Each row of a before or after table is a point. One or more steps were done to the points. Then noise was added and the rows were shuffled. The steps act on columns, c1 being the first. Name the steps. A step turns or swaps two columns, mirrors them in a line or flattens them onto one, adds a multiple of one to another, or multiplies or shifts one. Angles are multiples of 10 degrees, from the lower column toward the higher: turns from -170 to 170, lines from 10 to 170 but not 90. Use the fewest steps. Two steps may share a column if one is a turn and the other turns, adds or multiplies; they go together, in the order done. Otherwise the lowest column goes first.

Before:
[[-56 -28]
 [-36  -6]
 [ 36  38]
 [  4 -20]
 [ 52  25]
 [-61  -5]
 [ 51  47]
 [ 49  42]
 [-13  -4]]
After:
[[-25 -60]
 [-24 -27]
 [ 16 -13]
 [-44 -42]
 [ 22  52]
 [ -9 -12]
 [  4  52]
 [ 11  63]
 [  9  70]]
Steps: turn c1 and c2 by 40 degrees

Before, 9 rows:
[[-22   8  29 -15]
 [-18  -8  11 -45]
 [-39  39  16  11]
 [ 20   7  34 -17]
 [-48  51  63 -19]
 [ 45 -19 -25  33]
 [  6  60  20 -47]
 [ -8  -1  52  29]
 [-37 -22  37   9]]
After, 9 rows:
[[-22   9   6 -16]
 [ 20   8   8 -18]
 [  5  59 -50 -47]
 [-39  39  32  11]
 [-49  51  34 -18]
 [-37 -21  50   8]
 [ 45 -19  25  33]
 [ -7  -1  95  29]
 [-17  -9 -57 -45]]
Steps: add 1.5 times c4 to c3

Before:
[[ -8  58 -49 -28  -5 -33 -44  56  -1]
 [ 77 -12  68 -31  31  18  -3 -13  -3]
 [ 66  -8  23  37 -23  -1  61 -55  71]
 [ 53  -7  32  30 -69  20 -22 -90  75]
 [  6  21  34   8  24  44 -30 -32  36]
 [-13 -43   2 -25  18  28 -54 -22  15]
 [-14  39 -19  20   7 -75 -59  19  20]
 [ 28  13  35 -40  25   4  19 -59 -15]
 [ -8 -19  80 -34  -3  29  -6  -5  -3]
 [-18  22   4 -55  18 -24 -53  10  52]]
After, 10 rows:
[[-10 -42   1 -20  16  36 -54 -16  18]
 [ -7  57 -50 -25  -4 -65 -46   2   0]
 [  5  21  30  10  22  50 -31 -20  33]
 [ 26  16  34 -39  27  54  17  27 -15]
 [-12  38 -21  19   8 -56 -60  55  20]
 [ 55  -8  31  32 -69  86 -21  27  71]
 [-10 -19  81 -31  -5  20  -7 -20  -1]
 [-17  21   3 -51  17 -19 -48  16  52]
 [ 76 -11  65 -33  29  21  -5  -9  -3]
 [ 67 -11  22  37 -23  46  62  26  71]]
Steps: mirror c6 and c8 in the line at 150 degrees

Before, 8 rows:
[[-50  -6 -66  37  -2 -30  48  78 -17  22  67 -42]
 [ 31  13   8  32  13 -41 -12 -38 -10   0  52  -7]
 [-32 -12  25  10  31 -17  13  57   8 -15   5 -23]
 [ 31   2  16 -79  29 -41 -22 -27  -4 -46 -11   6]
 [ 21 -14   5 -74 -39 -58  25 -31  38  31  -8  51]
 [  9   2  15 -34 -33   2  -5   8  40 -33 -33 -33]
 [-17 -76 -30 -79  46  68 -37  71  24  43  46  37]
 [-48  18 -62 -19   4 -28 -66 -20  56  48 -11 -45]]
After:
[[ 31  14   6  33  11 -40 -13 -37  -9   0  -9  53]
 [-17 -77 -31 -80  43  67 -39  72  21  44  36  45]
 [ 22 -14   4 -72 -41 -57  25 -29  39  33  51  -9]
 [-47  18 -63 -20   5 -28 -68 -20  55  49 -46 -11]
 [  9   1  14 -34 -35   1  -4   9  40 -31 -34 -31]
 [-49 -10 -66  39   0 -30  46  77 -15  22 -41  69]
 [-32 -12  26   9  32 -17  15  58   6 -16 -22   3]
 [ 32   2  17 -79  28 -40 -21 -26  -2 -43   4 -11]]
Steps: swap c11 and c12

Before:
[[-36 -48 -25  -5 -17 -38 -26 -33   2  27  26  22 -55 -30   5  13 -58  -6
   -7  -5]
 [ 24  -7 -41 -15 -28  39   8 -38  33   3 -33  28 -34 -47   7   7 -40  20
   41 -30]
 [-14  32  12   9  -4 -21  68  31 -13 -42  14 -12  25 -10 -52   9 -30  17
  -20  12]
 [ -7 -18  41 -17  -2  20  30   0  36 -13 -11 -39  -4 -13 -13  17  49 -14
  -17 -26]
 [  4  13 -32 -28  23  -3  34 -14  30 -20  11  -6 -30 -24 -41  -2   7  22
  -28 -16]
 [-12 -32  15 -35  69  27   6 -25  55 -20  23 -24 -29  15  13  18  -5   6
   22  16]
 [-11  12 -21  22 -10   4  -2  50  20  36  26  19   9  17  33   3  15 -37
  -34  22]
 [ -3 -19  58  -7  13 -48 -17   2  24  15  10 -33  12  21  41  23 -41  33
   27   1]
 [-22   3  20 -20   4  -6  14  -5 -19 -38   5  23 -24  21  18   7 -11   8
  -30 -14]
 [  3 -48   4  -3  21 -14  11  43  -2 -42  15  32 -17 -42 -39 -31   9 -22
   -7 -19]
 [ 18  16  17 -25  20  -5  26  10  21  -9 -40  55  -4  13 -41   2  18 -65
   15  19]]
After (11 x 20):
[[ -9 -19  42  23  -3  18  32   0  36 -12 -10 -42  -1 -10 -10  17  46 -15
  -16 -17]
 [  4  14 -34  29  23  -4  34 -15   8 -23  11  -6 -27 -23 -43  -3   5  22
  -29  -6]
 [-14 -34  13  29  67  28   2 -24  18 -16  23 -25 -26  16  11  19  -6   4
   24  29]
 [-21   2  19  27   4  -5  13  -6 -21 -36   7  21 -25  22  22   7  -8   6
  -33  -5]
 [-11  30  14 -11  -4 -23  68  34  36 -45  14 -12  26  -9 -48   8 -31  17
  -21   8]
 [  1 -46   6   8  18 -17  12  42  62 -43  14  31 -18 -43 -39 -32   8 -22
   -7 -17]
 [ 22  -6 -41  29 -29  37  11 -39 -25   1 -30  27 -33 -46   5   6 -44  21
   38 -27]
 [-38 -47 -25   5 -18 -34 -26 -31 -45  28  25  22 -53 -30   4  18 -60  -8
   -5  -4]
 [ 18  19  19  15  19  -6  23  12  36  -9 -40  54  -4  12 -40   3  20 -64
   16  28]
 [ -3 -22  60   8  13 -50 -17   5  32  14   9 -31  15  21  41  22 -40  32
   29   5]
 [-10  13 -20 -31 -14   2   0  48  94  34  28  20  10  15  33   0  16 -36
  -32  10]]
Steps: mirror c4 and c20 in the line at 100 degrees; add 1.5 times c8 to c9

Before (10 x 32):
[[ -8  -8 -17   6  -8  15  -4   1  29   0   2  -3  -3  14  -6  17 -36  -3
   -2  -3   7   0  13  -2  -3  16  16   3  -6  -9  19   5]
 [ 66  25 -18   4  -6  19   9 -11  11  -4  -2  -9  -3  24  -8  19   0   5
   -5   0   8  -3   0 -14   2 -19   4  -8  -4  17  10 -14]
 [ -8  -5   3   7  12  -4 -16  -7   5   9   0  -1   5 -12  -8  24   0   7
  -16  -9  26  28   6  -8   6 -12   8  -8   0 -95   4 -20]
 [-10  -4  -4   7  26   2  19   3   9   0   5 -27  29  -9 -11  23 -19  -1
  -18  -2  -2 -10   4  14   0  -1  12 -11   1  12  14 -13]
 [ -9  15   0   2  29   8  20  -9  28  11  37   2  -6 -22 -15 -11  -2   5
  -44 -24  -2  -9 -13   7  11   3  27 -10  -2 -14   9 -10]
 [ -1   0  -5  18  -6   1  14 -14  17  11  -3  -7   4 -22  -5  10  -2  -1
  -10  -2   3 -12 -39 -10  -3 -24  24  -5  10  20 -36  77]
 [ -7   1   2  22   2  16   7  -6  11   4  13  -3   5 -17  -3  25 -15   1
   -8  -3  -2   7 -12 -18   5 -15  18  18   1  18  20 -15]
 [-11  -4   3   4  -8 -29  10  -9  15 -12  34   0  -1 -17  -3  25  -1   1
  -15  -2  -5  -6  13 -12 -70 -15  26  -5   8  12  22 -15]
 [ -9  -3  -7   9   2  15  13 -12   7   6  -3   1  -4 -18  -5  20 -12 -53
    3  -1  -1   3   5  -9   8 -27  -4   0  -6  20 -12 -12]
 [  5  -5 -12   3 -10 -11 -35   1   9   4   2  -5  -5 -17  -6   6 -17   2
    0  -3   5  -5   4  19   6 -28  18  -9   0  14  12 -19]]
After, 10 rows:
[[ 66  25 -17   3  -3  18   9   9  11  -4  -1  -9  -3  24   0  20   0   4
   -6   0 -12  -3   0 -17   3 -21   5  13  -5  19  11 -13]
 [ -9  -7 -18   6  -9  16  -4   4  28   0   2  -3  -4  14  -1  16 -38  -4
   -1  -1 -10  -2  13  -2  -4  15  16  -3  -5  -9  21   5]
 [ -8  -4   4   5  13  -4 -15  -1   7   8   1  -2   5 -12  11  27  -1   6
  -16  -8 -26  27   9  -8   4 -12   7  10  -1 -96   5 -18]
 [ -9  -4  -6   8   3  15  12  10   5   6  -3   2  -5 -17  -3  21 -11 -52
    3  -2  -3   5   5 -10   8 -27  -6   3  -6  18 -12 -11]
 [  5  -5 -11   2 -12  -9 -35   1   9   4   2  -4  -6 -15  -2   5 -16   3
    1  -3  -6  -6   4  21   6 -28  18   8   1  14  11 -20]
 [ -9   1   2  23   6  16   6  10  11   2  13  -2   6 -15  -2  25 -16   1
   -7  -3   1   6 -14 -18   5 -17  18 -14   0  19  20 -14]
 [-10  15  -2   3  30   9  21  -6  29  11  37   2  -7 -21 -16 -11  -3   5
  -45 -23  -7 -10 -13   8   9   4  26  11  -2 -13   8  -9]
 [-10  -4   3   5  -6 -29  10  10  15 -13  35   1  -2 -19  -3  26   0   2
  -16  -1   2  -5  13 -12 -71 -15  25   7   8  11  23 -14]
 [-10  -4  -3   7  20   0  18 -17  10   0   3 -28  30  -9 -11  23 -19  -1
  -17  -1  -5 -10   5  14   0  -1  12   9   1  13  12 -11]
 [ -1  -2  -5  18  -3   2  13  11  17  10  -2  -7   5 -21  -2   9  -2  -1
  -11  -1  -7  -9 -42 -12  -3 -26  24  11  10  20 -35  77]]
Steps: turn c8 and c28 by -160 degrees; turn c5 and c8 by -20 degrees; mirror c15 and c21 in the line at 20 degrees

Before, 8 rows:
[[  9 -11 -15   0 -11  24 -25  13 -10  -8  -7   1 -15  -9  20 -11  31  71
    4  16  95   8   8 -38  12 -10 -24 -13   1   2 -11  -6  -7  -5  14  -7
   -9   7  -3 -12  19 -19  -4  12 -14   5  14  -2  38   5  12  16   3  11
   14  17  -3   4  16 -19   7  -3  -3  -7]
 [  7  -1  34   1 -14  -5  -3  -7 -21  -5  14  15  25  67 -12  40  26   4
   23   9  49   5  12   1 -17 -37  -2  17   5 -41   6 -12   9 -11   5   3
  -19   3  -2   3 -12  11   8   2  19  -3 -20   2 -22  19  -1  -8  -4 -78
  -10  -6  34  13 -31  -9 -31   3   4 -19]
 [ 16  -9 -10  -5 -10  -9  26   0  12 -28 -29  11 -17 -13 -11  40  27 -14
  -25 -18  13 -13   4  12  -7  20  14 -10   3   3  -8 -23 -12  12  14 -11
    0   5  -8  -2   0  17   1  13 -15  10 -12   2 -15  13  -9 -41  20  25
   23  -5  -9  11 -18   0  -5  20   2  -4]
 [  4   4 -24 -35 -15   5  -8  -2   8  15   5  -5   3 -10  17 -24   0   9
    3 -11  -4 -15   3  12 -11  21   1  43  17   0  -1 -26  12   4  -4  -4
  -19 -39  -8 -54   8  17  37  14 -13  10 -29  -6  17 -14 -24  20 -10  27
  -13  29  19   8  -8   7   6  16   3   2]
 [-11  -3  -7   3 -15  14  12 -26  20 -14  17  -6   0  -7   6  28 -70 -15
  -27   3 -10  -7   8 -43  -9  21   8   3  25  -2  -7 -25  -2  12 -24   7
  -25  -1  -2   2  27   3   0  17  12 -29 -34 -32 -22 -30  12   2 -10  -2
   22 -19  16 -43  -1   1   0   7 -32 -20]
 [  6  -6   2   3 -10   2 -14   8  16 -16   6  -2  -8  -7 -21  -3 -46  10
  -28  12   1 -19  12  10 -43  17  14 -14  -4 -11  -5   7   8 -36 -15   6
  -23   5  17   7   5   7  -7  12 -29  15  -3   1  -2   6   4  20 -18  28
   13   3   3  12 -29  -6   9   9  -5  -1]
 [  1   0 -19  -7  52   1  -6   6  19  15   6   5 -16  11 -16  -4  20 -18
   -3  15  -4  32  -1 -19 -20 -28 -13 -14   0   4  22  -1  -2  -1   4   1
  -26   7  88  -6  -5   3  -9   8  15  -4   5   0  24 -21   2  14   3  27
   11 -12  -3 -18  -3  17  -5  22 -30 -15]
 [ -5   5 -25   1  -6 -11 -25  -9  14  13  12  -1  -2  -4 -17 -19  28 -15
  -18  11  -1 -11 -37  16 -10  -1 -11  -7  15  -1   6  20 -27 -12  16 -14
  -15 -16  -7  -3  24  12  -9 -12  19  14 -27   3  -7  22   8   7 -13  18
   22 -20  -1   0 -29 -16  11   1  -6 -16]]
After (8 x 64):
[[-11  -4  -7   3 -16  14  12 -26  18 -13  17  -6  -2  -7   7  29 -70 -15
  -27  -1 -10  -7   8 -42  -9  21   8   3  25  -3  -7 -25  -3  12 -24   6
  -24   0   0   1  28   2   0  17  11 -28 -34 -33 -22 -30  12   2 -10  -2
   20 -19  16 -44   0   1  -1   7 -32   0]
 [ 16 -10 -10  -5  -9  -8  28  -1  12 -28 -28  10 -18 -13 -11  39  26 -13
  -24  -5  13 -14   4  13  -7  19  14 -10   3   3  -9 -22 -11  13  14 -10
    1   4 -13  -4   0  18   1  13 -15  10 -13   2 -16  14  -8 -42  20  25
   23  -5  -9  11 -17   1  -5  20   2   1]
 [  3   2 -24 -36 -14   4  -7  -2   9  15   4  -4   3  -9  17 -24   1  10
    3  -4  -5 -13   3  13 -11  21   2  43  16  -1  -2 -25  13   3  -4  -4
  -19 -40 -11 -54   9  17  37  14 -13  10 -29  -6  17 -14 -25  20 -11  27
  -14  30  18   9  -7   7   6  16   3   0]
 [  8 -11 -16   0 -10  24 -25  12  -9  -7  -8   1 -15  -8  19 -11  30  71
    4   0  95   9   7 -38  12 -10 -26 -13   2   2 -12  -5  -8  -5  16  -8
   -8   8   2 -13  19 -18  -4  12 -14   6  13  -2  39   4  11  16   3  11
   13  17  -4   3  16 -19   7  -4  -3   1]
 [  1   1 -18  -7  52   0  -7   8  19  15   6   5 -16  10 -15  -4  20 -18
   -3  30  -4  34  -2 -19 -20 -27 -14 -14   0   5  23  -1  -2  -2   2   0
  -27   7  83  -6  -5   4  -8   8  14  -4   4  -2  24 -21   3  14   3  27
   11 -12  -2 -18  -3  17  -6  22 -31   0]
 [  7  -2  34   1 -15  -6  -3  -8 -20  -5  14  14  25  68 -11  41  26   6
   23   1  49   6  12   0 -16 -37  -3  16   5 -39   6 -12   9 -11   6   3
  -20   3   2   3 -12  11   7   2  18  -2 -20   3 -23  19  -1  -8  -3 -79
   -9  -7  35  14 -31  -9 -31   4   5  -1]
 [ -4   6 -25   1  -6 -11 -25 -10  14  13  12  -1  -1  -5 -17 -19  29 -14
  -19   0  -1 -12 -37  15 -11  -1 -11  -6  14  -1   6  19 -25 -12  16 -15
  -16 -15  -2  -3  25  12  -9 -12  18  14 -27   3  -7  22   7   9 -13  18
   23 -20  -2   1 -28 -16  11   1  -6   1]
 [  6  -7   2   3 -11   3 -12   8  16 -17   5  -2  -8  -7 -22  -3 -47  10
  -28   9   0 -18  12  10 -41  18  14 -12  -3 -12  -4   6   8 -36 -15   6
  -24   5  19   7   6   7  -6  12 -30  14  -3   1  -3   6   4  21 -18  28
   12   4   2  12 -28  -7   8   8  -6   0]]
Steps: flatten c20 and c39 onto the line at 70 degrees; multiply c64 by 0

Before (9 x 64):
[[ 66  47  -3 -24   5  -9   5  -4   3  30  -1 -11 -12   0 -10  -4  14   8
   17  -2  -7 -23  79  -3  15 -19  -5  17  -1 -39  24   4 -13  10  20  -5
   -7  17   4 -23 -29   4   6 -24  -8   7  32  18  20  -4  -3 -15 -15 -17
   80  54  18 -13 -15  19  20  -7 -10  22]
 [  9 -56  -4 -30   8  17   3   1   9   0 -22  25 -12  16   0  15 -22   3
  -17   9  -1  -9  13 -11  -3   4  -5  10  27   7  -8 -46 -22  22   5  -3
    3 -16 -17 -24  25  13   1  25  16  -7 -28 -34  -7  10  -1  20  -8  32
  -15  15 -44  -3  21   2  19   3   8   4]
 [ -8  23 -13   5  12 -46  11   6   5  -3 -28  17 -12   8 -19  12  -4  -8
   25  48  32 -25  41  42  16 -21 -25   6 -29  16  10  -6 -22  22  18  25
   -2 -12 -14  -6 -34   5  -9  -6  -4  13  26 -37  -1  11 -51  11 -22 -30
    0  -7   9  19 -15  -4  -3   9   3  33]
 [ -7  31  -2   0  15  19   9  -2   4   4 -18 -10  22  22   0   8   6 -20
   18  15  -7  -7 -15  36   3  12 -27  12  18   8  -9  -6   5  23   2  -6
  -11 -16  -5   3 -34  33  -9 -14  23  12 -16   3   4   9  18   6  17 -29
   11 -15  20 -26  22  33  -8 -51  -1  22]
 [-15  28 -21 -27  14  28 -53  11  -8  12   8  19  -9  14  17  21  14  -5
  -10  -4  37  -2 -15 -17  23  -9  -8  16   8  16  95 -22  -8  19  15 -14
    1  11  14 -14  37  -1   2  23 -29  12 -26 -13  -4   9   8 -12  10  -8
  -24  -5 -16  10 -11  21   8   8 -20  14]
 [ 19  42   3   2   9   1  -2   3  -6 -16  -5   7  -6  11  17   5   8 -30
   -5   7  13  29 -19   0 -10   9   5  -8  26  -2 -17   2   6 -12   3  17
  -10 -16  -3 -19 -18  -2  -2 -19  12   2   5  28   4 -27 -14 -16  -7 -24
  -16  -9  20   5 -14  24  -8 -57  38   3]
 [ 10  28 -13   0   9 -34  10 -36   1 -17 -43  -1 -10 -36 -33 -21  -3   2
   -6  15  11 -25  -6 -15 -15  -4 -12 -51 -29 -55 -17 -10 -12   2  11  -9
   -6 -13 -17   2 -23  13   3  52 -23  11 -22 -26  -7   6  17  -9  15 -17
  -21  27  15  -6 -17 -13  -4   5 -13   5]
 [ -6  27   0 -23   3  13 -33 -18 -16 -15   8  -1   0   9 -19   4  15  -2
   49  16  19  21   4 -14  24 -27  -1 -27   3  16 -15   0  74  11  34   5
  -12 -16 -18  -3 -25  31 -28 -10 -17  -1 -23  55  -6  -4 -23 -14 -11 -11
   -1  12  14  13 -17  23  -4  10  -6  12]
 [-16  29  -2 -23   4  22  -8   6   2 -16   8  -8  10 -11 -11 -22  14 -28
  -13  16  -3 -20  -5 -17 -17 -20  -3  14  17   8 -17 -22   5 -48  21  35
   54 -12  -2  29  19   1  -2  -4  22  -3 -17 -35  -4  12  -7 -12 -14 -16
  -16   4  -6  20  -5 -21 -11   0 -17   1]]
After:
[[-15  26 -21 -29  38  29 -54  12  -7  13   5  18  -9  11  17  17  12  -6
  -14  -5  37  -4 -15 -20  25  -9  -7  15   7  15  95 -22  -8  20  11 -14
    1  14  14 -14  37 -11   0  11 -27  11 -26 -12  -4  11   9 -12  12  -6
  -24  -4 -17  11 -13  22   9   6 -21  16]
 [-16  29  -3 -25  12  20  -9   5   3 -16   9  -5  12 -13 -10 -23  11 -28
  -15  17  -4 -19  -3 -24 -18 -21  -4  15  16   7 -16 -21   6 -49  22  36
   54 -10   0  28  19 -15  -2 -12  22  -3 -17 -34  -4  14  -7 -15 -13 -15
  -17   7  -6  20  -6 -23 -10  -1 -17   1]
 [ -7  29  -1   2  39  16   9  -3   4   6 -20  -9  21  23  -1  11   7 -20
   16  14  -6  -8 -13  39   5  11 -28  13  19   8  -6  -5   5  22   2  -6
  -10 -14  -6   3 -34  14  -8   8  24   9 -16   4   3  11  16   7  18 -30
   10 -13  21 -28  21  31  -8 -50  -4  18]
 [ 67  44  -3 -24  12 -10   4  -6   3  31  -3 -10 -12  -2 -12  -3  15   7
   14  -2  -4 -26  79  11  15 -18  -4  16   2 -37  23   4 -11  12  19  -7
   -8  15   3 -25 -29   5   8 -22  -8   8  33  17  20  -5  -2 -15 -16 -18
   80  53  17 -12 -15  18  19  -5 -12  23]
 [ 17  40   2   1  20   2  -5   3 -10 -18  -4   6  -6  12  18   6   8 -32
   -7   7  12  30 -17   6  -9   9   5  -7  24  -1 -19   2   5  -9   3  17
   -9 -14  -4 -19 -17 -28  -2 -16  11   2   4  26   3 -27 -13 -20  -7 -23
  -18  -9  19   2 -12  27  -9 -59  38   4]
 [ -9  23 -13   4  31 -44   9   5   5  -4 -28  19 -10   5 -20  12  -5  -8
   25  50  33 -25  39  31  16 -21 -23   2 -30  16  10  -7 -22  23  20  22
   -5 -16 -14  -6 -35  34 -11  17  -5  13  24 -36   1   8 -52  11 -21 -29
   -1  -5   9  19 -16  -3  -3  12   3  31]
 [ 11 -56  -4 -28  17  15   4   0   6   0 -22  25 -10  15  -2  14 -23   2
  -17   9  -1  -8  13 -20  -2   3  -7  10  27   6  -6 -46 -22  23   4  -4
    3 -20 -18 -23  24 -15  -3  16  16  -7 -28 -37  -9  10  -2  20  -9  30
  -18  15 -41  -4  23   2  20   3   8   5]
 [ -5  28   1 -24   7  13 -34 -20 -16 -15   9  -1   2   8 -18   4  15   0
   50  16  18  21   3 -11  22 -27  -1 -27   1  14 -14   2  75  14  34   5
  -13 -15 -18  -2 -25  25 -29 -16 -17  -1 -22  53  -8  -5 -22 -14 -12 -11
    0  11  14  17 -17  24  -4  13  -4  12]
 [  6  29 -11   3  19 -34   9 -38   1 -18 -43   2  -9 -36 -33 -21  -2   1
   -7  15  11 -25  -4 -36 -15  -5 -12 -51 -31 -55 -20 -12 -13   2   9  -9
   -7 -14 -18   3 -24  40   3  39 -22  10 -22 -26  -7   5  16  -5  13 -16
  -23  27  15  -7 -18 -13  -6   4 -13   2]]
Steps: multiply c5 by 2.5; turn c24 and c44 by 30 degrees; add -0.3 times c36 to c24; add -1 times c29 to c42

Before (8 x 64):
[[-13 -28  -6   5   3 -33 -18  -1 -19  -6  -8  -8  11  -7 -16   5  30   9
   31  10  -3   4  -2  27 -37 -21  -4 -30  -3   1 -23  20   2  15 -25  -4
   23  18  11   0   4  -6  13   6  22   0  10 -25  -5  40  -3   5  16   9
   14 -19  11 -13  12  25   3  11  17 -25]
 [ 30  21   2   2  -3 -17  21 -34  27  13 -20 -27  29   9   4 -35  -1  -6
   25   9  11  16   8 -15 -32  -1 -16   8  17 -28  -6  -3 -29  -4  -4 -15
  -22  -4 -15  -6 -13  -8 -13 -17 -24 -10  16  29 -13 -14  21 -12  -4  -5
  -26  -9  -4  17  -3  -2   2 -16 -28 -14]
 [ 19  -2 -32  -2 -21   5 -25  10  24  24   4  15 -10 -20   0   2  44  40
  -13  11  10  33  -5 -33  16   8  18   1  25  18 -48  31  10  -7  -7  -1
  -35 -10  23  -5  -4  -1 -27 -12  -3  16   4  12   8  -1 -25  -1  25  -7
  -32 -27  -7  22 -18  -8 -25  12 -23  -3]
 [ -7   9 -28  31 -16 -33  20  -1  26 -23  28 -33  28   6  22  19  34  15
   27  33 -10   2 -22   1  17 -13  21  12 -15   4  -1 -16   8 -25   5 -21
  -31  13 -18 -21 -23   8  32  20  16  -5   0 -13 -15  17  -6   7   9  -9
  -17  10  24  -5 -19 -17 -35  -3  20  20]
 [ 35  20 -19  -1  -1 -18   6 -17  11  19 -29  13  -2  12   9  11   4  44
   28 -10   2   3  19   7  15 -12   6 -16 -17  13 -22 -23 -14  -3  -9   6
  -17  -6  16  23   6 -20  28 -14 -18  35 -22 -22  16   2  23  13  10   7
  -24  17  23  15 -42  23 -17  -2   1  31]
 [-18  13 -10   2  22  -1  31  17 -30  15   8 -22  18  -5  11  14  -7  14
    0   3   7  19  -8  -1 -28 -13   4   5 -24  12   1 -23  15 -22  -1  17
  -25 -11  -8 -11   9  15  18  27  23  -3   5   1  13  16  -6   2 -30  21
   -8 -22 -18 -17 -29 -31   0  14  22   5]
 [ 25 -30  18  16  -7  -9  33  24 -26  16  29 -17  31  10 -37  16  -9  27
    6   7  21  25 -34 -16  15  -1 -18  20  -9  -4   6  12 -20   7  -3  -3
   -9  24   2  -6  34  25  26 -16   5   1 -19   1   6 -13 -26  12 -16   3
    6  26  15 -18 -22   0 -18 -32   6 -12]
 [ -1 -23   9 -14  12   2  28 -30 -19 -27   3  24  17 -13 -15  18  31 -10
  -27  27  -2  12  27 -14   7 -37 -29 -16 -29 -31  -8  -4 -16 -18  14   5
   -7  29 -36  23  22 -11 -12 -13  21  -3 -25 -15  -1 -12  22 -42 -30  -6
    3 -31 -25   9   5 -12   5 -30   7  17]]
After (8 x 64):
[[ -1 -24  28 -13  12   2  29 -28 -19 -28   1  25  16 -14 -17  19  30 -10
  -25  25  -1  13  24 -15   4 -36 -28 -16 -30 -32 -10  -6 -16 -19  15   7
   -7  29 -34  21  21 -10 -12 -12  21 -29 -24 -15  -3 -14  22 -41  -9  -6
    2 -28  -2   8   6 -12   5   1 -26  16]
 [ 35  17 -57  -1  -2 -17   8 -16  10  22 -30  12  -4  11  10  11   2  44
   29 -12   3   3  22   8  13 -13   6 -15 -16  15 -22 -11 -15  -4 -10   4
  -17  -3  19  24   5 -21  29 -15 -19  20 -22 -25  14   4  25  13 -28   6
  -25  18 -20  13 -42  23 -17 -13  19  30]
 [-16  12 -30   2  23   0  31  17 -29  15   8 -23  18  -8  12  16  -9  14
    1   5   7  20  -9   1 -28 -12   6   5 -23  12   2  -7  15 -20  -1  16
  -25 -10 -10 -12  10  14  17  28  24 -30   5   0  13  16  -5   2  -9  22
  -10 -22 -24 -20 -30 -31  -1  47 -27   5]
 [ 30  22   5   3  -3 -17  21 -34  27  14 -23 -27  29  10   7 -36   2  -8
   24   8  12  17   8 -14 -31  -1 -16   8  15 -29  -7 -21 -27  -4  -4 -14
  -24  -8 -16  -7 -11  -7 -13 -15 -23  -6  16  31 -14 -13  21 -10   8  -5
  -25 -10  20  15  -3  -1   1 -13   7 -13]
 [-13 -26 -18   2   3 -33 -20  -1 -20  -8  -6  -7  12  -9 -15   8  31   7
   31  11  -3   4  -3  27 -37 -19  -4 -31  -4  -1 -24  28   2  15 -24  -8
   23  19  12   0   5  -4  11   6  23  15  11 -25  -6  39  -4   3   5  10
   13 -22  -3 -14  10  27   4  -6   1 -25]
 [ -5   8 -83  31 -16 -34  17  -3  25 -22  28 -35  28   7  25  17  35  15
   24  31  -7   2 -23   2  15 -15  23  12 -17   2  -1   5   9 -27   6 -20
  -29  14 -17 -21 -23   9  34  19  17   8   4 -15 -15  19  -7   5   6 -10
  -19   9 -33  -5 -17 -13 -33 -10  17  21]
 [ 24 -29  54  18  -5 -10  32  23 -26  15  30 -17  30   7 -36  15  -9  28
    7   9  20  26 -33 -16  16   1 -17  22 -12  -4   6  18 -20   6  -1  -3
  -10  25   2  -6  37  25  27 -17   6 -15 -19   2   7 -12 -26  11  -7   5
    5  27  -1 -19 -22   0 -18 -15  12 -11]
 [ 21  -2 -95  -3 -22   7 -25  11  25  27   5  15  -9 -22   1   4  43  43
  -13   9   9  34  -5 -34  16   8  17  -1  24  16 -48   7  10  -5  -9  -3
  -37 -12  22  -7  -1  -1 -26 -12   0  30   5  12   9  -1 -27  -2  -6  -6
  -31 -26  38  22 -18  -9 -27 -11   0  -5]]
Steps: multiply c3 by 3; turn c57 and c63 by 110 degrees; turn c32 and c57 by 40 degrees; add -1 times c53 to c62; turn c46 and c53 by -70 degrees
